Each row of a before or after table is a point. The points were changed in one or more steps. Then noise was added and the rows were shuffled. The steps act on columns, c1 being the first. Write out the steps. A step turns or swaps two columns, mirrors them in a line or flattens them onto one, adds a multiple of one to another, or multiplies or shifts one. Angles are multiples of 10 degrees, from the lower column toward the higher: turns from -170 to 170, lines from 10 to 170 but not 90. Use the fewest steps. Two steps may share a column if one is a turn and the other turns, adds or multiplies; they go together, in the order done. Otherwise the lowest column goes first.

Before, 11 rows:
[[-45  27   6]
 [ 17  30  -7]
 [-41 -48 -69]
 [ 32   9  35]
 [-13 -30 -51]
 [ 24 -50 -38]
 [-19 -12  -6]
 [ 39  27  30]
 [-34 -10   2]
 [-55 -63 -47]
 [ 26  26 -20]]
After:
[[ -24   11  -56]
 [-105   42  -65]
 [  74  -19   35]
 [  26  -33    7]
 [  60    3   37]
 [ -93  -25   15]
 [ -81   24  -84]
 [ -69   15   -1]
 [  47   36  -48]
 [  50  -27   -6]
 [ -42    7   -7]]
Steps: multiply c1 by 2; mirror c2 and c3 in the line at 80 degrees

Before:
[[ 35  -8 -34]
 [-37 -52 -55]
 [-73  39 -58]
 [-31 -43 -24]
 [ 78  25  21]
 [  6  62  -7]
 [  9 -41 -13]
 [ 59  -7  26]
 [ 37 -74 -39]]
After, 9 rows:
[[ 25 -80  38]
 [  8 -34  27]
 [-26 -90   9]
 [-22 -49  22]
 [-50 -47 -65]
 [ 24 -44 -13]
 [ 41  26  26]
 [ 53  35  -3]
 [  6  27 -60]]
Steps: multiply c1 by 0.7; multiply c3 by 1.3; turn c2 and c3 by -60 degrees

Before, 8 rows:
[[ 20 -66  27  56]
 [  5 -87 -27   6]
 [ 29 -40  16 -10]
 [ -2 -16 -27 -60]
 [-59  -8  29  40]
 [-70 -30  31  13]
 [-45  15 -77   8]
 [ 34   4 -78  23]]
After (8 x 4):
[[  7  51 -29 -70]
 [-45 -15 -54   8]
 [ 22   0  16 -90]
 [-57 -23  57 -27]
 [-68  10  65 -34]
 [ 33 -19 -95 -17]
 [ 27  33  -1 -24]
 [ -3  59 -25  25]]
Steps: add -0.5 times c1 to c3; turn c2 and c4 by 130 degrees

Before:
[[ -1 -13  -7   8   4  42]
 [-17 -10   3 -19  29  -7]
 [ 13  -4  -1   4  -6  14]
 [ -7  28 -68 -33   8  27]
 [ 10 121  -2 -22  19  13]
 [-38  -4   0 -21 -11  21]
 [ 14 -11 -22 -25  -5  41]
 [ 17 -14   3 -22 -21  31]
 [ -7  -8  -1  13  -1 -24]
 [ 14   8 -47 -16   9  27]]
After (10 x 6):
[[ 28 -35  -2 -17 -15 -10]
 [ 19  21 -47 -47  10  -1]
 [ 18  24   4 -18 -19 -25]
 [ 31   6 -11   6   0 -29]
 [-19 -15  -2   8   2  -3]
 [ 34   1 -71 -84   5  15]
 [ 47  27  -2 -24  17 106]
 [ 30  28 -20 -38  -5 -21]
 [ -3 -18   1 -20  31  -7]
 [  7  14  -2   4  -3 -11]]
Steps: turn c2 and c6 by 110 degrees; turn c1 and c2 by 110 degrees; add 0.7 times c3 to c4
